Each row is a point. A path goes straight from each point to the next, and from the last back to the first. The post is the endless flat space through its rows: a point in 2 columns, a line in 3, a plane in 4, and so on, so that a path can go around it. Count how often the path circles the post. Going back the other way cancels.
In the rows, 128 means zero.

Post (2 x 3)
[[148 101  87]
 [141 139 178]]
Path (18 x 3)
[[123  94 124]
 [143  66 175]
 [181 108 138]
 [193 146 122]
 [154  90 155]
 [105  56  79]
 [106  83 112]
 [149  89 151]
 [190  72  91]
 [191 121 107]
 [158  95 133]
 [123  81  92]
 [122 108 137]
 [168  23  50]
 [124  82 148]
 [ 73 118 154]
 [117 168 124]
 [129 150 155]]
Times around: 0

Post (5 x 6)
[[132 108  76 145 111 108]
 [ 91  93  84  99 163 104]
 [140 141 164 180 143 192]
 [164  98 169  83  57  78]
 [162 124 156 111 160 169]]
Path (24 x 6)
[[180 172 126 125  93 193]
 [110 111  97 128 166 177]
 [115 121  99 122 134 161]
 [150 139  79   7 149  80]
 [159 157 143 164 190 161]
 [143 127 196 192 173 159]
 [ 94 145 167 141 204 183]
 [153 109 120  75  68  75]
 [ 97  73 116  99  71 126]
 [145  79 134 129 157 160]
 [155 115 152 156 147 144]
 [194 135  90 131  90 102]
 [180 125  80 121  96 120]
 [ 65  87  82  73 127 103]
 [112  55  96  70 127  70]
 [178  83  99 177 113  95]
 [173  78 146 111  99 132]
 [181 103 169 116  51 140]
 [ 81 160 146 153  95 167]
 [158 113 134  82  67  95]
 [112  91 186 103  73 103]
 [111  51  64 136 156 111]
 [126 109 177 127 131  97]
 [151 146 163 124 130 116]]
Times around: 2

Post (10 x 11)
[[120 148 136  86  94 147 142  51 163  82 125]
 [125 118 171 115 109 150  88 111 103 128 180]
 [212 126  84 150  97 159  92  93 153 117 160]
 [138 101 170  93 172 170 124 142 105 112 104]
 [165 115 130 111 229  73  92 142 135 168  75]
 [160 121 146 101 184 137 183 152  65 202 192]
 [118 131 170 160 136  87 137 154  98 129 127]
 [184 119 162  79 164 171 141 171 157 161 127]
 [190 143 157 140 215 124  78  71 148 139 120]
 [138  99 176  99 201 191  96  94 141  90 211]]
Path (22 x 11)
[[148 137 184  90 171 107 144  99 125 172 137]
 [ 96  89 172 118 117 164 139  95 108 147 148]
 [156 140 143 158 123 153  78  89 130 117 101]
 [ 94 112 120 111 196 142  63 132  77 112 154]
 [152 131 181  94 226 158 132 143 125  49 103]
 [183 110 101  54 152 101 112 101  71 150 109]
 [147 163 189  57 175 176 145 135 103 123 131]
 [190 118 115  95 234 186  87  93 125 118  92]
 [162  91  69 103 152 170 107 124  92 155  93]
 [101 114 156  98 179 118 134  82 129 134 151]
 [204 156 156 155 159 172  66 169 200 190 138]
 [ 89 191 185  70 203  77 130 135 157 151  90]
 [168 117 157  50 144 181  77 131  89 108 159]
 [196 131 117 106 160  99 120  90 138 120  64]
 [174 108 190  90  95 102 111 187 140 204  67]
 [134 128 162 107 183 159 204  83 126 152 138]
 [124 110  88 109 177 155 152 105 110 106 117]
 [153 188 173 150 159 126  32 114 164 143 145]
 [169 139 153 217 126 189 153 116 116 116 146]
 [135  84 117  90 145 191 224 109  83 148 112]
 [151  95 130 119 133 101 114  91 129 125 177]
 [128 144 138  45 137  88 177 101 109 182 142]]
Times around: 1

Post (17 x 18)
[[133 111 152  59 110 171 146 122  85 150  75 141 163 152  76 153 141 120]
 [149 159 128 167 128 128 155 103 111 125  93 191 207 118 127 149 179 135]
 [ 95 138 168 182 183 168  89 137 164 199 124 105 111 130 153 103 144 134]
 [119 126 170 164 122 173  95 112 197 117 120  85 146 149 153 140 144 166]
 [132 117 120  99 118 132 183  98 112 119  86 123 167  80  89 106 172 123]
 [104 152 133 173  72  73 165 170 118 138 137 167 147 112  99 154 156  78]
 [125 185 180 132 125 100 204 164  58 122 145 154 104 173 111 167 142 126]
 [151 117 143 182 109  60 115 175  72 171 197 158 134 145 147 146 119 125]
 [112 125 141 141  99 163  99 176 137 138 150 143 173 139 137 123  97 168]
 [130 149 112  81  54 126 156 146 119 170 141 109 145 167 135 145 106 135]
 [157 165 169  96 119  95 141 109 170 157 143 134  99  95 112 113 152 104]
 [174 151 146 153 177 118  82 112 165 158 126  79 149 113 123 139  85 150]
 [165 147 195 159 152 173 149 159 170 127 138 110 126  84 104 118 165 151]
 [143 131 123 135 129 158 117 131 155 129 136 119 128 125 125 196  86 167]
 [123 145 145  86 156 159  70 186  69 123 165  96 123 122 137 133 128  89]
 [144 176 105 152  82 136  86 127  91 126 122 164 158 126  92 162 141 156]
 [139 155 134 164  87 140 136 105 128 191 163 117  90 152 118 142  40 106]]
Path (33 x 18)
[[ 62 179 116 246  68 182 132 152 117 167 114 202 195 131  86 159 134 187]
 [183 175 148 140 103 103 154 102 157 168 159 172 176 149 128 179  89 138]
 [120 156 144 129 160 160 132 159 160 142 141  96 135 198 149 169 119 105]
 [179 152 135 146  75  94 106 145 157 135 141 190 122 190 151 219 144 113]
 [ 95 144 160 101  86 104 110 212  98 115 134 126  91 139 118 157  99 138]
 [125 170 165 168 109  99 173  91 172 166  95 145 184 114 134 105 136 135]
 [153 204 172 104 119 186 116 141  88 105 171 200 146 117 112 177 124 129]
 [115 184 147 184 165 124 144 163 113 113 129 110 171  68 127 182 188 133]
 [144 140 167 150  76 132 134 131  76 106 125 126 174 144 131 146  98 124]
 [114 154 103 149 167 100  72 151  83 139 152 193  69 103 165 137 179 139]
 [115 118 160  84 147 126 178 126 141 119 135 172 100 174 133 146 142 183]
 [133 120 180  27 170 100 127 163  77 153 164 155 122 171 119 165 135 114]
 [112 142 109 120  76  97 100 124 123 149 177  98 122 114 132 150 126  83]
 [125 110 224 138 106 106 174  66 136 149 143  47  92 166 134 121 113 116]
 [147 125 186 113 153  97  42  91 163 146 164  94  98  70 116 136 160 132]
 [143 156 134 180 135 156 150 121 154 113 129 135 177 115 100 189 105 164]
 [157 127 145  95 142 113 156 128 138  95 148  26 101 154 101 147  79 127]
 [119  88 142 116  83 140 150 122 150 138 155 131 114 144 127 134 112 137]
 [139 120 165 163  65  82 142 138 161 146 164 172 177 148 104 142  95  74]
 [106 152 158 147  85 120  96 125 117 121 119 142 149 166 100  78 162 181]
 [125 136 132 169  94 181 112 170 175 143 118 153 119 123 119 145  97 142]
 [175 101 176 152 138  99  74 147 141 189  72 109 217  93 110 132 126 126]
 [123 136 176 134  83 113  97 155 167  93  81 115 119 130 117 186 162 117]
 [195 197 150 110 103 166 109 112 118  93 112 157 142 114  88 131 150 175]
 [120 155  96 105 134 122 112 127  88 136  91 113 141 152  91 181 121 108]
 [103 123 117 165  97 157 185 122 103 120 129  96 186 159 133 139 152 163]
 [164 149 130 108 118 186 194 139 136 147 182 133 171 115 164 148  79 177]
 [137 208 148 146  73 148 113 141 130 136 196  68 112 159 126 117  93 150]
 [130 108 155 203  88 137  65 159 180 135 130 124 177 130  93 114 212 137]
 [157  57 116 145 135 166  77 171 126 155 137 130 142 104  87 129 185 119]
 [124 144 209 175 114 212 152 119 116 156 133 178 115 141   7  98 123 149]
 [ 67 118 124 120 135 137 117 186  93 131 129  87 122 123  78 145 154 127]
 [101 147 108 161 153 103 103 175 151 190 170 113 105 144 114 208 108 101]]
Times around: 0
